Each wall is flat, endless, passes through zero and stands at right angles to its row. A trip goes straight from one point to another. List the walls that it crosses, first one first.
In the rows, 128 means zero.

Walls:
(1): [164  86]
(2): [119 138]
(3): [112 102]
(4): [150 152]
(5): [153 139]
(6): [124  85]
(7): [ 68 154]
(8): [148 137]
Trips:
[134 146] to [116 159] => none
[173  97] to [158 143] => 3, 6

Walls:
(1): [147 142 127 133 173 118 147 133 107]
(2): [143 120 125 113 155 187 180 161 127]
(3): [ 87 140 116 116 196 137 118 114  70]
(4): [ 88 154 142  93 186 117 129  96 136]
(5): [130 121 109 128 117 176 158  99 134]
(6): [ 94 122 108 109 178 141 180 129 156]
(7): [120 106 120 140 133 152 138 117 148]
(8): [ 86 138 117 116 145 145 141 126 121]
(9): [148 111 147  98 121 102 135 116 109]
Trips:
[ 87  87  88 142  60 142 114 131 182] to [ 98 198 108 183 135 109 102 112 101] => 5, 3, 7, 4, 1
[108 145  94 132 168 123  85 132 112] to [114 150 150 125 105 166 103 182 144] => 6, 1, 2, 4, 3
[102 130  87 120  88 139 137 106  99] to [ 83 122 116 132 142 142 138 108 166] => 6, 4, 2

Walls:
(1): [128 130 172 112 125 120  99 116 148 124  98 140  84  95  99 104 109 144
 117 124]
(2): [ 92  93 144 122 141 101 122 118  99  92 152 134 112 128 192 149 130 123
  97 143]
(3): [142 149 113 109 115 155 142  64 150 155 121 102 109  92 137 120 129 137
 133 128]
(4): [128 142 136 148 123 146 173 139 167 122 155 145 168 106 123 171 117 126
 100 137]
(5): [143 136 103 122 118  84 127 117 132 123  87 129 145 175 140  93 136 127
 121 138]
(6): [ 96 121 153 121 137 120 110 131 156 130 172  98 145 105 137 109 125 110
 147 110]
(7): [157 130 133 136 141 105 100 163  92 157 154  96 158 136 119 128 142 165
 115 127]
Trips:
[117  96 138 126 168 129 116 152 108 173  92 166 123 130 192 116 166 205
 132 165] to [164 134 132 123 130 109 163 128 126 104 159 153 124 151  87 111 117 101
 130  82] => 1, 2, 4, 7
[125 128 152 107  73 185  62 169 148 129 146 139 131 121 147 131 116 166
 162 116] to [149 124 101 137 134 142 120 172 182 136 126 109 125 115 169 122  72 122
 137 134] => 4, 3, 7, 1
[175 166 156 120 112  91 129 132 118 151 107 110 149 136 144 146 113 122
 147 117] to [125 117 189 131  99  88 136 129  69 101 106  77 128 119 109 175 143  78
  69 119] => 3, 1, 2, 4, 5
[114 138 115 135 151  90  90 156 142 152 111 138 115 117 141 129 160 154
 147 142] to [127  85 134  94 129 167 105 121 149  87  87 188 100 167  91 138 108 171
 121 115] => 6, 2, 7

Walls:
(1): [112 102 150 177 156 112 107 102 183 116 152 130 128 118 159  97  92 137
 121 174  75  88 140  82 176 156 148 138 144 127 100 120  98 146 136 191
 125 147 126  91 117 144 112 103 125 102 126 124]
(2): [ 83 112 137 163 135 125 193 154  97 121 131 111 106 156 138 126  90 141
 136 118 148 122 148  87 112 112  59 155 108 101  77 101 134 136 118 117
 163  96 159  69 124 101 107  82 154 188 142 187]
(3): [108 117 114 155 104 175 145 170 104 109 138 119 118 133 120 127 154 118
 107 139 148 169 175 142 112 171 123 104 119 101 156  99 158 128 159 142
 129  97 154 105 133 119 111 125 157 126 102 124]
(4): [ 96 137 126  93 110  84 128  88 126 156 111 180  91 139 128 132 113 150
  91 130 102 146 132 150 142 117 132 133 115 100 137  97 121  79 101 135
 156 150 116 136  96  57 126 151 149 150 114  92]
(5): [201  98 138 136  96  93 108 166 112 109 104 134 121 106 101 132  88 109
 114 129  92 125 156 144 147  74 131 157 169 157 148 147 128  89 144 132
 184 134 121 123 144 109 136 150 108 140 163 131]
(6): [136  87 144 171 164 133 113  94 153 111 115  80 154 175 125 145 117 125
 120 112 131 190 138 146 151 125 130 119 114 120 108 113 175 112 130 134
 177 162 117 182 110 107 127 133 113 178 154 127]
(7): [123 161 175 145 129 135 124  88 133  97 146 130 147 120 113 110 122 122
 104 159 176 125 141 129  87 150 132 159 120 125 122 171 114 143 136  87
 154  74 174 101 167 152 127 103 170 173 124  85]
(8): [ 98 147 127 160 135 114 119 138 103 124 152 130 138 137 127 106  74 123
 136 113 106 130 151 156  75 156 144 146  74 135 155  86 140 140 149 122
 158 130 124 129 138 104 100 153 100 161  50 164]
(9): [127 179 126 147 149 125 130 115 142 131 140 138 144 171 117 112 147 187
 140 120 128 161 124 145 187 172 136  66 159 145 110 111 136 128 161 157
 157 104  72  95 139  72 110 129  91 118 120 118]
(10): [139 167 171 124 161 119 146 141  97 144 143 121 172 109 105 107  71 136
 145 126 148 125 111  94 166 141 147 147 152 106  83 121 128 139 123 115
 170 134 112  95 106 146 142 154 106 157 145 144]
Trips:
[132 134  82  91 128 137 124  99 126 121 119 148 156  93 146 109  80 127
 134 122 118 129 116 169 118 162 125 115 111 104 154 160 124 142 164 100
 130 142 163 177 126 156 102 146 133 161 105 143] to [133 141 110 164 182 117 131 128 149 128 141 140 117 122 107 141  96 112
 130 132 143 150 148 146  93 128 155 129 125  94 144  90 156 124  86  77
 132 172 118 140 129 107 115  87 132 116 141 115] => 6, 3, 10, 2
[161  79 119  97 119 118 120 126 113 167  83 120  64 104 177 103 116  98
 139 158 104 110 152 122 156 133 147 157 119 118 186 122 136 117 141  85
  86  87 173 142  88 113 151 150 149 180 160 152] to [ 92 126 143  88 124 143 116 162  75 105 107 112 124 124 102 185 117 139
 143  98 165 137 141 149 117 127 104 102  75 143 162 142 148  90 147 122
 162 126 166 119  67 113  73 145 152 110 147 171] => 8, 6
[122  93 174 139 144  90 130 187  82 165 105 127 138 116 116 120 111 159
 123 102  73 106 134 112 120 138 132 125 120 125 147 126  94 116 129 164
 120  88 146 181 161 128 128 164  96 134  81  82] to [107 117  84 136 139 141 112 146 159 136 105 105 125 117 156  96 134 122
 129 144 143 121 139 170 117 161 159 159 150 126 106 108 165  86 144 168
  66 181  82 110 114 149  68 147 148  97 163  81] => 3, 10, 9, 5, 8, 6
[147 146 155  88 121 152 123 129  87 122 131 162 121  71 115 125 108 121
 138 107 107  75 182  83 129  95 142 122 120 137 140  86 129  97 118 126
 139  89 187 150 110 122  97  96  59 148  98 107] to [ 96 142 178 129 128 104 114 162 108 135 145 150 120 130  93 166 160 167
  84  89  99 103 169 148 126 176 111 127 114 105 156  84 131 184 123 162
 151 104  93 119 128 165 109 124 125 142 122 105] => 3, 1, 9, 5
[118 129 112 111  89 123 102 100 136 157 136 156 110  97  99  98 110  63
 122 166  91 134 122 151 149 106 129 118 117 128  99 119 123 126 212  85
 108 101 131 108 152 171 103 119 110 206 109 125] to [151 139 122 114 141 138 136  70 139 130 126 131 117 113 136 116 136 156
  93  84  87 128 138 164 100 177 160 180 113 146 131 121 120 119 150  41
 133 117 117 137  65 142 118 149  76 123 173 149] => 3, 1, 6
